Rows are points. The window is the flat piece filled in between its corners: a triangle in 3 columns, a solid with four corners in 4, and so on. A path goes straight from each point to the next, and from the last back to the first. After which points does the path pass through the window?
(in the rows, 128 means zero)

Window (4 x 4):
[[115  60  99 101]
 [157 146 154 152]
 [131 149 159  98]
 [ 91 159 116 118]]
Path:
(1): [155 126 106 136]
(2): [113 144 163 148]
(3): [111 158 192 138]
(4): [142 169 121 131]
(5): [132 220 126 136]
(6): [118 100 179 129]
(7): [ 92 138 178 115]
(8): [130 154 106  82]
(9): [173 156 131 133]
(10): [133 156 170 148]
(11): [ 93 137 138 122]
(12): [136 166 123 113]
(13): [193 120 135 120]
(14): [119 107 156 144]
(15): [110 109 136 109]
(16): [133  98 116  97]
Through the window after points: 11, 15

Window (6 x 6):
[[126  83 111 105  71 142]
 [146 100 140 117 149 115]
 [110 112 106 123 162 196]
 [144  64 147 172 100 114]
 [120 167 188 144 117 166]
 [157 169 136 124 139 142]]
Path:
(1): [149  80 158 153 138 178]
(2): [151  84 129 138  94 148]
(3): [ 96  84 136 137 115 106]
(4): [ 88  75 135 130 133  86]
(5): [185 101 149 151 115 150]
(6): [148 166 209 132 120 176]
(7): [103 149 154 148 116 152]
(8): [116  96 135 131 118 117]
(9): [179 129 152 119 119 130]
(10): [165  90 155 137 114 123]
(11): [113 110 140 142 116 107]
(12): [116 113 137 130 108 121]
Through the window after points: 2, 4, 6

Window, 8 rows:
[[151 153 165 180 116 145 172 181]
 [156 151 126 108 114 168 119 116]
 [184 100 120 123 132 157 159 158]
 [158 109  94 130 140 171  99 153]
 [106 166 185 113 134  93 152 140]
 [ 74 103 193  90 139 164  97  74]
 [ 94 118 151 144 138 148 123  65]
 [156 111  94 132  77 154 112 140]]
Path:
(1): [112 105 154 126 112 148  51  74]
(2): [159 138 171 161 112 139 131 140]
(3): [135 123 112 117 114 155 156 141]
(4): [116 154 156 101 157 203 161 166]
(5): [164 110 132 152 125 130 123 129]
(6): [135 152 208 119 131 117 102  98]
(7): [ 99 140 112 133 111 156 160 150]
(8): [122 124 104 123 138 173 121 129]
(9): [161 109 134 139 131 149 101 129]
(10): [174 122 121 130  94 143 113 123]
(11): [ 92 116 113 127 113 161 142 151]
(12): [100 110 162  87 134 163 133 106]
Through the window after points: 8, 10

Window, 9 rows:
[[134 149 125 119 140  92  84 125 160]
 [114 150 137 146 123 172 183 148 164]
 [114 137 108 123 105 107  94  87 101]
 [109 145 130  89 139 117 147 137 101]
 [107 104 151 145 175 164 199 113 126]
 [167 135 162 130 146 202 187 131 154]
 [124  90 136 134 146 178 157 160 132]
 [104 129 166 120 104  62  85 118  92]
 [179 161  94 143 113  66 199 168 104]]
Path:
(1): [100 144 138 168 140 148 106 105  87]
(2): [121 175 123 148 156 136 123 131 112]
(3): [123 107 120 123 115 110 158 131 116]
(4): [142 118 153 112  64 109 146 116 142]
(5): [ 93 145 119 138 169 102  97 113  79]
(6): [117 174 124 190 147 121 139 117 114]
(7): [133 108 123  77 111  77 144 153 109]
(8): [120 122 120  70 102  97 188 133 136]
(9): [145 132 163 165 152 185 138 138 132]
(10): [154 145 130 161 143 125 133 140 114]
(11): [126 146  93  96  84  72 196 132 116]
(12): [126 105 137  99  88  96 143 133 119]
(13): [136 188 116 131 164 126 120 136 129]
(14): [126 154 121 142 126 131 157 151  85]
(15): [130  97 159  89 128  94 170 115 163]
(16): [136 128 108  87 105  99 143 114 144]
Through the window after points: 4, 8, 10, 16

Window, 11 rows:
[[ 83 108 109 139  86 173 104 104 146 169 103]
 [131 126 151 186 131 134 105  76  98 110  99]
 [ 93 170 148 145 145 126 143 187 123  99 153]
 [119 209 107 118 107 145 143 166 141 114 138]
 [ 76 133 107 112 147 119 107 105 136  70  89]
 [154  94 157 113 158 142 109  75  90 153 104]
 [134 162  78 158 187 126 140 162 152 124 102]
 [143 118 147 152 135 151 133 127 183 127 111]
 [124  85 124 115  56 115 136  96 126 111  86]
 [167 102 155 108 147 131  77 140 105 115 162]
 [119 161 108 122 109 102 129  91 122 158 152]]
Path:
(1): [ 87 135 155 175 134  89  81 103 167 122  55]
(2): [150 119 109  97 123 158 133 104  99 132 152]
(3): [134 146 118 151 124 159 145 120 136 125 127]
(4): [110 139 162 134 129  84  75 110 130 112  98]
(5): [169 157 114  84 141  87  92 153 101 104  32]
(6): [131 122 137 152 152 146 129 117 136 129 173]
(7): [ 96 119 103 167 129 141 131 117 116 113 179]
(8): [139 178 133 116 131 132 124 167 182 140  54]
(9): [113 133 144 133 134 140 102 132 146 135  96]
(10): [129 121  94 147 114 142 150 117 147 123 123]
(11): [125  99  96 114  77 161 136  96 115 110 150]
(12): [128 145 191 140 164 103  94 121 133 143  80]
Through the window after points: 3, 9
